Each row is a point. Each copy is the shape, with its points in the same order, turned, moved and blurred by noise. Say if it was mirrored as well.

Shape:
[[-0.04,+0.30],
[+2.10,-0.13],
[+1.91,-0.55],
[+0.23,+0.11],
[+2.83,-0.22],
[+0.35,-2.18],
[-4.70,+2.61]]
Copy 1:
[[+0.05,+0.57],
[-0.79,+2.62],
[-0.81,+2.34],
[-0.47,+0.69],
[-0.69,+3.22],
[-2.85,+0.58],
[+2.61,-4.34]]
Copy 1 is: mirrored
Copy 2:
[[+0.25,-0.24],
[+1.11,-2.04],
[+1.40,-1.69],
[-0.14,+0.12],
[+1.45,-2.38],
[+2.80,+0.21],
[-3.56,+3.70]]
Copy 2 is: mirrored
Copy 3, 7 rows:
[[+0.36,-0.27],
[-1.66,+0.70],
[-1.80,+0.29],
[+0.02,-0.26],
[-2.26,+1.14],
[-1.66,-2.00],
[+5.45,-1.43]]
Copy 3 is: mirrored

Shape (7 x 3):
[[+1.12,-2.74,-2.41],
[+0.76,+2.47,+2.90],
[+1.78,-2.92,+1.64],
[-2.79,-0.34,+0.53],
[+1.25,-1.32,-0.81],
[-1.72,+2.48,-0.91],
[+2.40,-0.57,+1.09]]
Copy 1:
[[+1.37,+2.95,-2.01],
[+1.06,-3.26,+2.44],
[+3.07,-0.82,-2.37],
[-2.03,-0.92,-1.03],
[+1.50,+1.37,-0.47],
[-2.07,+0.04,+2.48],
[+2.95,-0.55,+0.56]]
Copy 1 is: only turned
Copy 2:
[[-2.26,-2.04,+2.79],
[+3.65,+1.21,-0.86],
[+1.65,-1.36,+3.40],
[-0.45,+3.20,+1.45],
[-0.66,-1.15,+1.51],
[-0.70,+2.83,-1.91],
[+1.75,-1.54,+1.24]]
Copy 2 is: only turned
Copy 3:
[[+1.14,-1.99,-3.02],
[+0.98,+0.60,+4.06],
[+0.57,-3.96,+0.77],
[-2.53,+0.38,+0.37],
[+1.87,-1.69,-0.89],
[+0.23,+3.13,+0.88],
[+2.37,-2.29,+1.08]]
Copy 3 is: only turned

Shape, 9 rows:
[[+0.18,+2.63,-1.43],
[-1.23,-1.46,+0.89],
[-0.50,-2.47,-2.21],
[+0.26,+0.44,-0.94],
[+0.47,+1.99,-2.48],
[+3.71,+1.43,+4.00],
[+2.43,-1.23,+2.11],
[+4.10,+2.07,-0.78],
[-0.83,-1.20,-0.18]]
Copy 1:
[[+1.19,-0.28,+3.19],
[-2.40,-1.71,-0.82],
[+0.30,-0.16,-2.55],
[-0.41,+0.03,+0.53],
[+1.08,+0.19,+1.72],
[-4.70,+1.52,+4.27],
[-3.94,+1.21,+1.39],
[-0.21,+3.05,+3.31],
[-1.64,-1.16,-0.67]]
Copy 1 is: mirrored
Copy 2, 9 rows:
[[+1.68,-0.64,+1.71],
[-0.08,+2.61,-1.46],
[+1.82,+0.10,-2.91],
[+1.26,+0.00,+0.20],
[+2.34,-1.23,+1.18],
[-5.08,-1.47,+1.91],
[-2.68,-0.62,-1.65],
[-0.51,-3.50,+1.57],
[+0.56,+1.40,-1.34]]
Copy 2 is: only turned
Copy 3, 9 rows:
[[-0.13,-0.69,+2.54],
[-0.82,-0.65,-1.98],
[+2.22,-1.68,-2.02],
[+0.09,-0.94,+0.57],
[+0.49,-1.98,+2.41],
[-0.99,+4.92,+0.76],
[+0.23,+2.85,-1.77],
[+1.36,+2.19,+3.05],
[-0.75,-1.31,-1.49]]
Copy 3 is: mirrored

Shape (9 x 4):
[[-2.22,+2.77,+1.67,+0.77],
[+0.31,+2.57,+1.67,-0.38],
[+0.22,-3.61,+1.91,-0.54],
[-0.46,-2.04,+1.69,-0.28],
[+2.09,+2.15,+0.22,+2.86],
[-0.94,-1.92,+2.42,-0.75],
[-1.38,+1.45,-5.88,-0.94],
[+1.23,+0.42,+0.89,+0.42],
[+1.52,+1.52,+2.39,+0.61]]
Copy 1 (9 x 4):
[[+0.77,+2.95,-2.50,-1.18],
[-0.47,+3.03,-0.07,-1.00],
[+2.88,-2.13,+1.74,-0.44],
[+2.46,-1.00,+1.19,-0.50],
[-1.08,+2.05,-0.16,+2.72],
[+3.18,-0.44,+0.55,-1.49],
[-4.47,-1.80,-3.82,-1.60],
[-0.29,+0.53,+0.82,+0.46],
[+0.13,+3.18,+1.60,+0.61]]
Copy 1 is: mirrored
Copy 2, 9 rows:
[[-1.89,-3.00,+0.62,+1.50],
[+0.15,-1.19,+0.98,+2.57],
[+2.39,-0.85,-1.74,-2.55],
[+1.47,-1.51,-1.32,-2.00],
[-1.32,+0.85,-1.77,+3.13],
[+1.86,-1.86,-0.92,-1.79],
[-4.41,+2.94,+2.79,-2.64],
[+0.34,+0.18,-0.86,+0.98],
[+1.13,-0.56,-0.59,+2.24]]
Copy 2 is: only turned
Copy 3 (9 x 4):
[[+2.67,+2.03,+0.32,+0.94],
[+2.52,-0.97,-0.73,+1.57],
[-0.74,-2.54,+0.01,-3.52],
[-0.34,-1.07,-0.38,-2.86],
[+1.93,-2.00,+3.45,+2.29],
[+0.05,-0.78,-1.12,-2.63],
[-4.74,+0.78,+1.20,+4.14],
[+0.68,-2.02,+0.61,+0.63],
[+2.67,-2.22,+0.36,+0.51]]
Copy 3 is: only turned
Copy 4:
[[+1.46,-2.26,+3.12,+1.07],
[+0.61,-0.84,+3.96,-0.84],
[+0.48,-1.34,-2.17,-2.39],
[+0.94,-1.90,-1.12,-1.31],
[+2.59,+2.73,+2.84,-0.64],
[+1.05,-2.55,-0.67,-1.40],
[-4.10,+2.41,+1.55,+3.90],
[+0.91,+0.39,+1.71,-1.83],
[+1.98,-0.25,+2.70,-2.22]]
Copy 4 is: only turned

Shape:
[[-1.09,-2.02,+0.01,-0.58],
[-2.60,+3.51,+1.44,-0.39],
[-0.13,+0.24,-0.63,-0.24],
[+0.16,+2.45,+2.10,+0.56],
[+0.36,-1.53,-3.19,+3.77],
[-0.70,-0.49,-1.06,+5.20],
[+2.89,-1.95,+1.33,-0.30],
[+0.14,+2.62,-0.72,+1.63]]
Copy 1:
[[-2.57,+0.85,+0.02,-0.13],
[+3.14,+2.42,+0.63,-0.78],
[-0.30,+0.60,-0.33,+1.48],
[+2.61,-0.29,+0.83,-0.50],
[-2.59,+0.03,+2.28,+4.64],
[-0.99,+0.16,+4.58,+3.30],
[-1.93,-3.35,-0.79,-0.45],
[+2.09,+0.36,+0.99,+2.36]]
Copy 1 is: only turned
Copy 2 (8 x 4):
[[-1.02,+1.63,-1.57,-0.79],
[-2.43,-1.38,+3.34,-0.66],
[-0.46,+0.56,+0.06,+0.78],
[+0.47,-0.48,+2.94,-0.36],
[-0.16,+4.84,-0.02,+3.40],
[-0.09,+5.43,+2.41,+1.78],
[+2.95,+1.06,-1.34,-0.79],
[-0.21,+0.66,+2.63,+2.28]]
Copy 2 is: mirrored
Copy 3, 8 rows:
[[-0.64,-0.59,+0.86,-2.52],
[-1.39,+2.98,-2.94,-0.02],
[+0.59,+0.51,+0.45,-0.72],
[-0.96,+1.54,-0.51,+1.94],
[+3.91,-3.33,-0.20,-0.58],
[+2.20,-3.51,-1.74,+1.39],
[+0.05,-0.44,+4.15,+0.17],
[+1.65,+0.89,-1.34,+0.99]]
Copy 3 is: only turned

Shape (11 x 6):
[[+2.67,-2.87,-1.18,+0.67,-1.45,+0.49],
[-0.21,-0.30,+1.13,-2.73,-2.00,+2.45],
[-2.32,+0.78,+1.96,+0.71,+2.51,-3.39],
[+2.06,-1.10,+2.15,-1.74,-2.96,+0.39],
[+0.82,+1.39,-0.62,-0.75,+0.28,-1.58],
[+3.17,-4.87,-3.61,+2.14,+1.46,+2.75],
[+0.57,-1.61,+1.16,+0.44,-2.73,+2.03],
[-2.00,+0.14,+2.64,+2.31,-0.27,-1.41],
[-3.48,+1.61,-0.70,+2.40,+0.52,-3.02],
[+0.81,+2.09,+2.13,+1.92,-0.07,+0.00],
[-1.23,+1.36,+1.63,+0.75,-0.36,-2.54]]
Copy 1:
[[-1.28,+2.03,-0.99,-0.18,+3.15,-1.38],
[-0.19,+2.55,-0.37,-0.28,-2.51,-3.06],
[-3.71,-2.94,+1.61,-1.47,-2.19,+1.77],
[-0.79,+2.69,+2.03,+0.40,+0.03,-3.20],
[-0.37,-1.60,+0.58,-1.92,-0.14,-1.02],
[-1.66,+3.54,-4.65,-1.71,+4.76,+0.94],
[-0.72,+2.89,-0.40,+1.75,+0.00,-1.42],
[-2.68,-1.04,+1.54,+1.62,-1.70,+1.50],
[-2.16,-4.73,-0.61,+0.73,-1.58,+1.23],
[+0.58,-0.31,+2.08,+0.25,-0.71,+1.52],
[-1.82,-2.43,+1.87,+0.24,-1.52,+0.18]]
Copy 1 is: mirrored
Copy 2 (11 x 6):
[[-1.03,+0.63,-1.84,-3.03,+0.85,+1.35],
[-2.31,+1.37,+1.82,+0.88,-0.93,+3.20],
[+3.17,-0.79,-0.83,+3.27,-2.39,-1.65],
[-1.71,+3.64,-0.05,-0.70,-0.85,+1.94],
[-1.30,-0.37,-0.95,+0.57,-2.37,-1.03],
[-0.28,-2.97,-0.93,-5.38,+3.04,+1.71],
[-1.29,+1.93,+0.28,-0.20,+1.52,+1.95],
[+2.22,+1.41,-0.32,+2.94,+0.51,-1.10],
[+1.06,-1.64,-2.50,+4.66,-0.02,-1.95],
[-0.12,+1.43,+1.24,+1.14,+0.03,-2.56],
[+0.75,+1.13,-1.27,+2.89,-1.49,-1.40]]
Copy 2 is: only turned
Copy 3, 11 rows:
[[-1.89,+2.25,+1.47,-1.70,-2.18,+0.51],
[-2.31,-1.75,+2.43,+2.46,-2.23,+2.04],
[+3.08,-0.82,+0.27,+2.64,+2.35,-1.65],
[-0.84,+1.60,+3.02,+2.43,-3.26,+1.89],
[-1.60,+0.78,+1.04,+2.13,+0.71,-1.63],
[-3.25,+1.90,+1.37,-5.72,+0.49,+1.33],
[-1.09,-0.07,+0.33,-0.05,-2.97,+2.15],
[+3.10,-0.69,-1.60,+1.69,-0.42,+0.10],
[+1.77,-1.73,-2.31,+1.14,+0.85,-3.44],
[+0.00,+1.08,-1.86,+2.82,+0.22,+0.99],
[+1.68,-0.30,-0.32,+2.89,-0.31,-1.45]]
Copy 3 is: only turned
Copy 4 (11 x 6):
[[+3.56,-1.44,-0.86,+0.22,-2.69,-0.51],
[-2.07,-2.25,-1.33,-1.60,-1.57,+0.86],
[-1.32,+2.69,+4.40,+1.53,+0.06,-1.07],
[-0.48,-0.05,-2.00,+0.65,-3.21,+0.92],
[-0.02,+1.48,+0.01,+0.11,+0.41,-1.79],
[+5.68,-5.21,+1.10,+1.24,-0.76,-1.40],
[+0.99,-1.62,-0.22,-0.86,-2.81,+2.19],
[-0.45,+1.93,+3.76,+0.32,-1.47,+1.45],
[+0.43,+3.16,+4.99,-1.79,+0.41,-1.46],
[+0.30,+1.68,+0.94,+1.22,+0.82,+1.94],
[-0.80,+2.99,+2.20,-0.11,-0.94,-0.22]]
Copy 4 is: mirrored

Shape, 11 rows:
[[+1.09,+0.05,+0.65,+0.19,+3.55,-0.32],
[+1.93,+0.77,+0.80,+3.13,-1.67,+3.10],
[-1.80,-0.59,+1.87,-3.01,+0.45,+1.60],
[+2.78,+4.27,+1.67,+2.18,-0.92,-2.67],
[+1.76,-3.44,+1.59,+1.46,-0.51,-0.60],
[-2.12,+0.73,-0.44,+1.21,-0.60,+1.39],
[-0.25,-1.21,-0.86,-1.55,-0.35,+2.19],
[+0.92,-0.06,+2.17,-2.08,-1.84,+1.94],
[-2.14,+0.41,+1.20,-1.34,+1.09,+1.62],
[+4.58,+1.05,+1.21,-1.13,-1.93,-5.17],
[+2.48,+0.34,+1.45,-2.86,-0.50,-1.55]]
Copy 1 (11 x 6):
[[+2.17,+1.67,-0.10,+0.39,+0.26,+0.74],
[-2.64,+0.28,+3.95,+2.34,-1.46,-1.91],
[-2.54,+1.13,-0.39,-0.49,+2.65,+1.39],
[+0.85,+1.46,+2.60,-3.59,-3.48,-2.58],
[-0.68,-1.00,+2.82,+0.37,-1.39,+3.41],
[-2.96,-0.32,-1.01,+0.48,-1.11,-0.58],
[-2.08,-1.93,+0.15,+0.74,+1.88,+0.83],
[-2.71,+1.02,+2.99,-0.92,+2.37,+0.43],
[-1.88,+0.87,-1.39,+0.62,+1.56,+0.38],
[+1.28,-0.33,+4.35,-5.99,-1.51,+0.28],
[+0.18,+0.26,+2.75,-3.56,+1.68,+0.53]]
Copy 1 is: mirrored
Copy 2 (11 x 6):
[[+2.24,-0.56,-1.32,+0.23,+1.81,-1.41],
[+2.41,+0.47,+2.68,+0.92,-0.23,+3.70],
[-2.59,-1.75,+1.14,-0.08,+0.14,-1.56],
[+3.66,-2.42,-3.21,+0.53,-2.08,+3.70],
[-0.61,+1.23,-1.09,+2.35,+2.77,+2.45],
[+0.26,+1.39,+1.14,+0.29,-2.21,-0.06],
[-1.43,+0.77,+1.62,-1.61,+0.80,+0.10],
[-1.85,-2.34,+1.49,-0.39,+0.40,+2.00],
[-0.81,-0.93,+1.23,+0.24,-0.81,-1.88],
[+0.14,-2.41,-5.92,-0.94,+0.89,+4.69],
[-1.04,-2.81,-2.37,-1.33,+1.33,+1.82]]
Copy 2 is: only turned

Shape:
[[+0.10,+0.39,-0.74,+0.98,-1.88,-1.20,-3.40,-1.54],
[+2.22,-1.44,-2.34,+1.28,+0.06,-1.23,-4.96,+1.59],
[+1.32,+0.35,-4.17,-0.53,+0.16,+0.73,-1.39,+1.87],
[-4.01,+4.20,-0.48,+0.33,+0.25,-2.44,-3.70,-4.56],
[+2.80,+1.26,+0.26,-3.87,+1.33,-1.00,+0.71,-2.77],
[-0.50,-1.79,-0.01,+0.43,+2.35,-0.51,-2.07,-1.37],
[-0.45,-1.51,+0.06,-2.35,-2.26,+0.48,+0.00,+1.73],
[-0.03,-0.04,-2.69,+1.53,+1.37,+0.29,+0.06,-3.78],
[+0.54,+0.38,-1.04,+2.28,+1.03,-3.31,-1.73,+2.40],
[+1.62,-3.23,-1.75,+1.23,+2.20,-0.37,+0.33,+1.08],
[-3.38,+3.25,+1.60,+1.48,+1.43,+1.63,+1.39,+0.31],
[-1.55,-0.72,-3.17,-0.41,-0.53,+0.74,-0.29,+0.92]]
Copy 1:
[[+0.00,+1.44,+0.56,+2.65,-0.76,-2.42,-1.81,-1.44],
[-0.79,+4.38,-0.07,+0.38,+0.63,-3.33,-2.30,+1.55],
[-2.75,+2.60,+0.14,-2.59,+0.02,-0.67,-1.28,+0.06],
[+1.67,+1.03,-0.43,+3.01,+1.03,-1.83,+0.84,-7.20],
[+0.51,-2.54,+0.17,-3.66,+0.20,-3.78,+0.79,-1.32],
[+0.82,+0.96,+0.89,+0.46,+3.73,-1.62,+0.82,+0.57],
[+0.65,-0.16,+1.78,-0.78,-2.38,+0.36,+0.58,+2.15],
[-2.92,-1.52,+0.75,+0.53,+3.50,-1.38,-0.52,-2.61],
[-1.91,+3.28,-3.25,+0.80,+0.55,-2.21,+0.39,+0.97],
[-2.93,+1.11,+0.05,-0.91,+3.45,-1.19,+0.23,+2.18],
[+1.61,-0.65,-2.26,+0.60,+1.52,+4.51,+0.51,-2.37],
[-2.24,+1.79,+1.60,-0.37,-0.17,+1.33,+0.79,-0.13]]
Copy 1 is: only turned
Copy 2, 12 rows:
[[-2.13,-1.30,+0.56,+0.28,-1.03,+3.25,+1.75,-1.76],
[-2.16,-1.14,-1.17,+2.03,-1.08,+6.47,+0.49,+1.28],
[-0.02,-0.08,-0.85,+1.16,+0.78,+3.55,+3.11,+3.16],
[-4.93,+1.11,+1.47,-3.09,+1.13,+0.27,+1.83,-4.05],
[+1.79,+1.03,+3.47,-3.84,-1.74,+2.16,+0.79,+1.53],
[-0.79,-1.04,-0.78,-1.21,+0.31,+2.92,-1.96,+0.06],
[+0.06,-3.76,+2.00,+1.24,-0.57,+0.58,+0.71,+3.08],
[+1.71,+0.37,-1.33,-1.78,+1.49,+2.41,+1.32,-1.90],
[-1.95,+1.83,-0.22,+3.30,-1.01,+2.95,-0.82,+0.41],
[+2.26,-0.23,-1.46,+1.56,+0.51,+3.48,-1.62,+1.89],
[-1.69,+0.63,-2.13,-0.88,-0.53,-3.99,+0.41,+0.34],
[-0.30,-1.62,-0.42,+1.16,+2.28,+1.31,+1.82,+1.91]]
Copy 2 is: mirrored
Copy 3 (12 x 8):
[[+2.15,-0.51,+3.02,+0.52,-0.12,+0.75,+0.76,-1.74],
[+1.98,+2.52,+3.73,+0.40,-2.75,+0.16,-2.26,-2.01],
[+1.64,+0.48,-0.12,-1.70,-4.33,-0.25,-1.24,-1.79],
[-0.88,-1.13,+1.43,+1.30,+1.66,+2.58,+5.15,-4.74],
[+2.59,+1.39,-3.58,-1.95,+2.55,+0.71,-0.40,-1.26],
[-1.16,+1.11,+0.96,+0.60,+0.25,+2.19,-1.39,-0.42],
[+1.08,-0.33,+0.03,-1.03,-1.03,-2.50,+0.02,+2.21],
[+0.21,-2.35,-0.22,-1.02,-0.30,+3.72,-1.34,-2.32],
[+0.93,+0.74,+0.75,+3.68,-2.32,-0.76,-1.83,-2.53],
[-0.05,+0.26,-0.18,+0.46,-2.10,+0.82,-4.90,+0.12],
[-0.67,-1.88,-2.81,+3.18,-2.11,+2.44,+3.06,+1.15],
[-0.56,-1.48,+0.24,-1.28,-3.15,-0.50,-0.36,-0.39]]
Copy 3 is: only turned

Shape, 13 rows:
[[-0.53,-5.61,-0.53,-4.49,+0.33,+7.40,+0.25,+0.57],
[+1.05,+1.07,+0.95,+1.28,-1.02,+3.37,+0.79,+0.57],
[+0.34,+0.53,+0.38,+0.65,+2.83,-1.96,+1.50,-6.48],
[+0.79,+1.37,-0.73,-0.74,-0.53,+0.76,+1.10,+0.12],
[+0.69,+1.44,-1.55,-1.32,+2.40,+1.27,+1.38,+0.61],
[-5.17,-0.12,+0.54,+0.37,-0.65,-1.89,-3.43,+1.02],
[-1.74,+0.18,+0.42,-0.48,-1.37,-2.41,+1.99,-0.23],
[+1.29,-0.11,-3.60,+1.07,-1.34,-1.91,+1.14,+0.56],
[+1.30,+1.57,+0.95,+0.84,+4.09,-1.81,-1.90,+0.84],
[+0.33,-1.12,+0.74,+1.14,+2.32,-0.69,+1.63,+0.13],
[-0.62,-0.53,-1.08,+0.30,-0.83,+1.83,+1.32,+0.34],
[-2.67,+1.72,+1.07,-0.06,+1.42,-1.64,-2.65,-1.04],
[+1.44,-0.03,+1.35,+0.17,-2.02,-2.27,-0.10,+0.85]]
Copy 1, 13 rows:
[[+2.63,+3.74,+6.32,+1.67,+2.53,+2.12,-3.32,+2.08],
[+2.95,+1.71,-1.74,-1.42,-0.17,+0.91,+0.77,-0.08],
[-3.24,-3.65,-1.28,-3.05,-3.14,+2.49,-2.68,-0.29],
[+0.78,-0.17,-1.43,-1.53,+1.46,-0.56,-0.74,-0.93],
[-0.10,-1.04,+0.12,-1.00,+2.60,+1.03,+0.59,-1.09],
[-2.74,+0.40,-3.31,+3.54,+0.23,-2.28,+0.34,+4.35],
[-1.49,-0.93,-1.47,-0.81,-0.77,-3.66,-1.01,+0.05],
[+2.27,-3.80,-1.10,+0.59,-0.75,-2.21,+0.56,-0.85],
[-2.84,-1.21,-3.64,+1.92,+0.02,+2.59,+2.04,-1.85],
[-1.24,-0.56,+0.34,-0.07,-1.83,+0.12,+1.60,-1.28],
[+1.66,+0.07,-0.10,-0.58,+0.23,-0.68,+0.02,+1.00],
[-3.18,-0.76,-3.65,+1.16,+0.15,+0.56,-0.39,+1.86],
[+0.57,+0.20,-3.21,+1.44,-1.72,-2.38,-0.62,-2.29]]
Copy 1 is: only turned
Copy 2:
[[+1.11,-0.14,+1.59,-4.87,-3.04,-2.83,+4.14,-5.08],
[-2.30,-2.68,-0.45,+1.03,+0.35,+0.85,+0.52,-1.58],
[-0.60,+1.04,+2.72,+4.59,-0.92,-3.09,-6.05,-1.36],
[-1.24,+0.13,-0.38,+2.17,-0.63,+0.09,-0.01,+0.09],
[-0.07,+0.96,-0.54,+3.67,-0.88,-0.77,+0.82,-1.43],
[+3.55,+1.46,-2.50,-1.02,+3.80,-0.13,-2.78,+1.33],
[-1.07,+2.73,+0.84,+1.12,+1.98,-0.10,-1.38,+1.94],
[-2.26,+0.78,-1.95,+2.51,-0.57,-3.05,-0.25,+3.13],
[+3.48,-1.36,+0.21,+5.36,+0.95,-0.80,-0.69,+0.54],
[+0.09,-0.16,+1.73,+2.90,+1.93,-3.08,-0.24,-0.28],
[-1.81,+0.36,-0.78,+0.31,+0.67,-1.80,+0.57,-0.69],
[+3.23,+0.79,-1.07,+2.06,+1.47,-0.14,-3.25,+0.05],
[-0.47,-0.96,+1.16,+1.27,+0.73,-0.08,-1.18,+3.57]]
Copy 2 is: only turned
Copy 3:
[[+3.71,+0.13,+4.21,-0.61,+1.52,+5.62,+2.87,+4.72],
[-1.05,+1.12,+0.68,+1.30,-2.89,+1.15,+1.90,-0.23],
[-5.89,-1.67,-2.72,+1.56,+2.44,+1.31,-2.68,+0.58],
[-0.48,+1.19,+0.42,+0.84,-0.64,+1.61,-1.03,-1.52],
[-0.11,+0.02,+0.80,+1.23,+1.40,+2.17,-0.16,-2.71],
[+1.02,+1.32,-4.11,-4.51,+1.29,-1.85,+1.33,-0.48],
[-0.38,-0.71,-1.02,-2.51,-0.86,-0.10,-3.06,-0.88],
[-1.61,+3.42,+1.49,-1.22,+0.97,+0.12,-2.39,-2.19],
[-0.77,-0.59,-1.16,+2.57,+2.50,-2.96,+0.70,-2.24],
[-1.73,-1.60,+1.12,-0.15,+0.70,-0.99,-0.12,-0.66],
[-0.51,+1.30,+1.32,-1.20,-0.67,+1.97,+0.71,-0.59],
[-0.62,-0.21,-4.81,-0.63,+1.81,-0.75,+0.60,-0.90],
[+0.43,+1.02,-0.29,-0.12,-1.41,-2.06,-2.78,-0.03]]
Copy 3 is: mirrored
Copy 4 (13 x 8):
[[-4.46,-0.73,-3.03,-3.65,+5.36,+4.19,+0.27,-4.71],
[-1.53,+1.44,-3.29,-0.89,+0.21,+0.18,+0.30,+1.10],
[+4.80,-1.16,-0.02,-0.56,-1.44,-3.57,+0.82,-3.37],
[+0.95,+1.11,-0.84,-1.07,+0.40,+1.23,+0.54,+0.93],
[+1.66,+1.61,-0.71,+0.97,+1.87,+1.97,+1.44,-0.58],
[-0.36,-4.61,+1.87,+0.04,+3.29,-1.52,-0.32,+3.85],
[+0.67,-0.32,+2.38,-2.20,-0.03,-0.95,+1.73,+1.72],
[+1.00,-0.80,+1.32,-0.10,-2.59,+3.12,+0.74,+1.49],
[+1.57,+0.61,+0.63,+4.19,+1.42,-1.19,-1.64,+0.22],
[-0.66,+0.47,+0.97,+1.39,-0.06,-0.96,+1.13,-1.38],
[-0.86,-0.36,-1.20,-1.35,+0.43,+1.56,+1.76,+0.48],
[+2.10,-2.39,+0.50,+0.92,+2.79,-2.45,-0.97,+1.85],
[-0.69,+0.81,+1.83,-0.92,-1.03,-0.27,-1.91,+1.90]]
Copy 4 is: only turned
